Every row gives one point. Each copy is the shape, with its points in the same order, turned, moved and blurred by noise. Some copies are also mirrored. Which?

Shape (8 x 3):
[[  3.6  -0.5  19.2]
 [ 25.3  21.1 -30.6]
 [  3.4  13.4  -5.8]
 [-24.9  27.7  17.4]
 [-16.7 -17.3  -3.2]
 [ 15.0 -12.2   1.0]
 [-18.5 -26.5  -9.9]
 [  6.1 -20.4   0.7]]
Copy 1, 8 rows:
[[-15.6  -9.5   1.8]
 [ 22.1  16.3 -36.7]
 [ -6.9  12.9 -14.3]
 [-45.6   9.9 -11.6]
 [ -7.9  20.4  21.6]
 [  8.9  -6.1   4.5]
 [ -4.3  26.7  29.6]
 [  4.9  -0.6  14.7]]
Copy 1 is: mirrored
Copy 2:
[[-13.4  17.1  19.3]
 [ 23.3   3.9 -25.6]
 [  8.9   5.5   7.4]
 [ 15.9   8.5  45.0]
 [-18.7 -16.0  18.0]
 [-17.3   9.0  -3.3]
 [-24.6 -25.4  13.7]
 [-23.7  -0.4   1.7]]
Copy 2 is: mirrored

Shape:
[[-31.3   8.1   4.7  -4.4]
 [  3.1  18.2  29.3 -13.5]
 [  7.5  24.1  23.0 -18.3]
 [-15.4  13.5  17.2  23.5]
 [-28.4  -8.6 -17.7  28.9]
 [ 12.0 -19.7   2.3  14.8]
 [ 13.5  -8.1  14.0   0.4]
 [-29.4  -5.9   6.1  12.8]
 [ -2.1  -2.3 -18.9 -13.3]]
Copy 1, 9 rows:
[[-20.5  25.5  -7.4 -18.5]
 [ -0.5  34.3 -16.3  18.8]
 [  3.9  33.9 -23.4  16.2]
 [  1.6  36.2  16.8  -9.7]
 [ -1.7   5.4  20.0 -39.7]
 [ 14.4  -5.5  10.6   0.7]
 [ 11.7   6.1  -3.0  14.2]
 [-18.6  15.7  11.7 -18.1]
 [  6.8  -2.4 -23.9 -19.2]]
Copy 1 is: mirrored
Copy 2 (9 x 4):
[[ 15.3   7.9   9.8 -18.7]
 [ -7.7   4.6  42.5   1.1]
 [-16.3   8.4  43.2  -3.9]
 [ 11.8  16.6   8.0  15.4]
 [ 14.1   5.2 -29.5  -0.5]
 [-12.0 -20.3  -3.6  17.2]
 [-14.0 -16.9  16.4  10.3]
 [ 21.5   0.2  -2.3  -2.6]
 [-19.5  -6.8  -2.9 -22.0]]
Copy 2 is: mirrored
Copy 3:
[[-33.9   5.1 -23.2  -6.8]
 [  8.7   5.5 -37.6 -12.6]
 [ 12.6  16.7 -33.9  -7.8]
 [-20.4 -17.0 -40.1   8.3]
 [-45.5 -24.1  -6.4  17.2]
 [  1.3 -31.3  -1.7   3.0]
 [  8.3 -16.2 -13.1  -6.5]
 [-35.4 -14.9 -20.6  -4.8]
 [-10.6   6.6   7.6   4.3]]
Copy 3 is: mirrored

Shape:
[[-31.5   2.8  -2.2 -75.7 -44.0   4.8]
 [ 10.7  16.8   1.6  16.7  13.5   1.5]
 [ -3.2  -4.0  -0.1  15.5  18.2  20.2]
 [  0.1  -6.6  11.2  14.7   7.9  15.8]
 [  6.1  -9.1  11.6  -1.6  12.2 -12.3]
 [-21.1  -2.2 -16.8   2.0  -7.7  -4.6]
 [ 13.5  23.9  14.1   5.2   5.0  -4.8]
 [-26.5   1.8 -17.2 -23.2  17.3   6.4]
 [-25.8  10.1  13.6   9.8  14.4  -1.3]]
Copy 1 (9 x 6):
[[-29.0   4.8 -11.8 -73.9  36.0  13.8]
 [ 25.3   5.8   3.1  17.5 -11.3   6.5]
 [ 17.0 -15.0   8.1  12.3 -17.7  13.6]
 [  8.6  -8.0  12.1   1.2 -23.6   5.9]
 [ 17.9  -5.5  12.8  -3.4   0.0 -14.9]
 [-18.5  -5.8  -4.8   3.9   4.5   2.9]
 [ 30.0  20.4  -0.7   5.8  -7.8   2.4]
 [ -4.4 -22.5   7.9  -4.3  23.7  23.5]
 [  1.0   5.2  28.0  12.3  -5.0   5.3]]
Copy 1 is: only turned
Copy 2 (9 x 6):
[[-24.3 -32.4 -60.1 -40.6   9.6  38.7]
 [ 13.1  15.9  22.5  -1.3  -0.1   1.0]
 [  2.5  12.2  18.5  18.7  21.3   6.3]
 [ -4.1   2.9  21.0  12.4  18.8  -1.7]
 [-12.1   8.7   4.1   9.0  -8.7 -12.9]
 [ 13.0   5.7 -15.5  -2.8  22.9  -5.1]
 [  3.3  12.7  22.4 -15.4  -8.8  -0.8]
 [ -1.0  21.9 -26.6   5.2  21.2  21.9]
 [ -7.9  27.4   8.2  -9.0  26.5  -4.4]]
Copy 2 is: mirrored

Shape, 14 rows:
[[ 20.1   5.3   6.9 -25.6 -20.9   5.7 -18.7   3.9]
 [-27.3   4.2  21.5  32.6  11.0  -3.7  -4.5 -33.8]
 [ 10.9  22.8   0.1 -32.2  20.0  10.4 -29.4  19.6]
 [-14.7  -5.4  25.9  13.6   8.0  15.9  19.4  -8.9]
 [-26.1 -12.4  19.0 -20.1   0.8  11.5  -1.0 -19.6]
 [  4.5  22.3  11.6 -18.1  -3.8  -8.7 -33.1  44.0]
 [ 13.4 -20.6 -23.6  -2.2 -12.0  -1.4   0.8  12.7]
 [-27.1  -1.9  16.1  -4.4  22.5  20.3 -10.4 -14.8]
 [ -4.7   0.8  12.5   4.3  13.2  29.4  -3.8 -26.6]
 [  2.3   9.2 -21.3   3.8 -18.8   5.2   5.5   9.2]
 [ 20.4  -2.8 -15.4 -11.1 -17.3  -3.0   1.8  25.7]
 [ 24.8 -22.9 -25.6   4.8  -9.4 -27.7  14.6   7.6]
 [ -8.4  26.7  17.1 -13.5  25.8   6.6   8.4 -19.0]
 [ 26.5   2.9  15.4 -23.0  -3.8  14.6 -27.6  29.1]]
Copy 1:
[[ 23.2  22.9   9.7  -3.4  16.5   3.4  13.7 -12.4]
 [-37.9 -31.3   2.2  -1.8   0.1   5.4 -20.0 -41.1]
 [ -3.9  53.7 -14.8 -21.8   2.7   9.5  -9.7  -5.2]
 [-33.8 -17.7   2.6   5.4  -6.6  13.2  18.8 -15.8]
 [-35.2  -1.2  16.6 -13.2  27.2   8.0   8.3 -18.1]
 [  7.4  45.1  18.7 -23.2 -17.5  -8.3  -8.4   3.2]
 [ 10.6 -12.7 -12.3  -5.2   4.4  -2.7  13.1  21.5]
 [-44.5   9.2   0.1  -9.2  16.1  20.6  -4.1 -16.3]
 [-23.6  -1.3 -13.5   5.4   9.4  30.4  -1.7 -26.5]
 [  3.6  -1.6  -5.3  15.9   7.5  -9.5  -1.2   6.5]
 [ 17.4   7.8  -3.0  -3.4   0.2  -6.1  15.0  16.7]
 [ 22.1 -26.3 -24.7  -9.0  -0.5 -23.0  14.9  16.5]
 [-36.8  21.5 -16.5  -5.6   4.8   1.9   9.3 -34.2]
 [ 17.1  34.4  11.7 -23.1  -9.4  18.9  10.0   4.3]]
Copy 1 is: mirrored
Copy 2 (14 x 8):
[[ 27.7 -17.6  17.0  -8.2  16.7  18.5  -0.5  -3.9]
 [-20.7  -2.0 -13.2  29.4  -1.8 -27.7   4.6 -30.0]
 [ 11.6  -0.1 -14.1 -25.2  14.3  35.4 -26.2 -11.1]
 [  5.5  -5.5 -28.9  17.2  -8.6  -7.0  29.3 -17.7]
 [  0.4 -33.5 -11.5  -9.7  -6.5  -6.7  11.0 -23.4]
 [ 33.1  -1.1 -12.0 -16.6  14.6  10.5 -42.8  12.8]
 [ 10.2   1.9   7.9 -15.4  17.7   1.8  22.0  27.4]
 [-17.0 -17.7 -21.1  -4.3  -9.9   3.7   1.5 -26.3]
 [-10.3  -7.9  -8.1   9.5  -7.8  16.2  17.6 -25.2]
 [ 19.4  19.1  13.1  -9.2  -6.5  -0.3  10.2   5.0]
 [ 33.1   8.7   7.5 -18.4  19.4  11.3  10.4  23.0]
 [ 13.0  12.6  11.2 -11.9  43.2 -14.6  34.5  22.9]
 [  4.1   5.9 -20.8  -8.2   4.7   3.6   0.3 -46.6]
 [ 29.9 -14.6  -7.2  -8.9  15.7  36.8 -15.5  12.1]]
Copy 2 is: mirrored
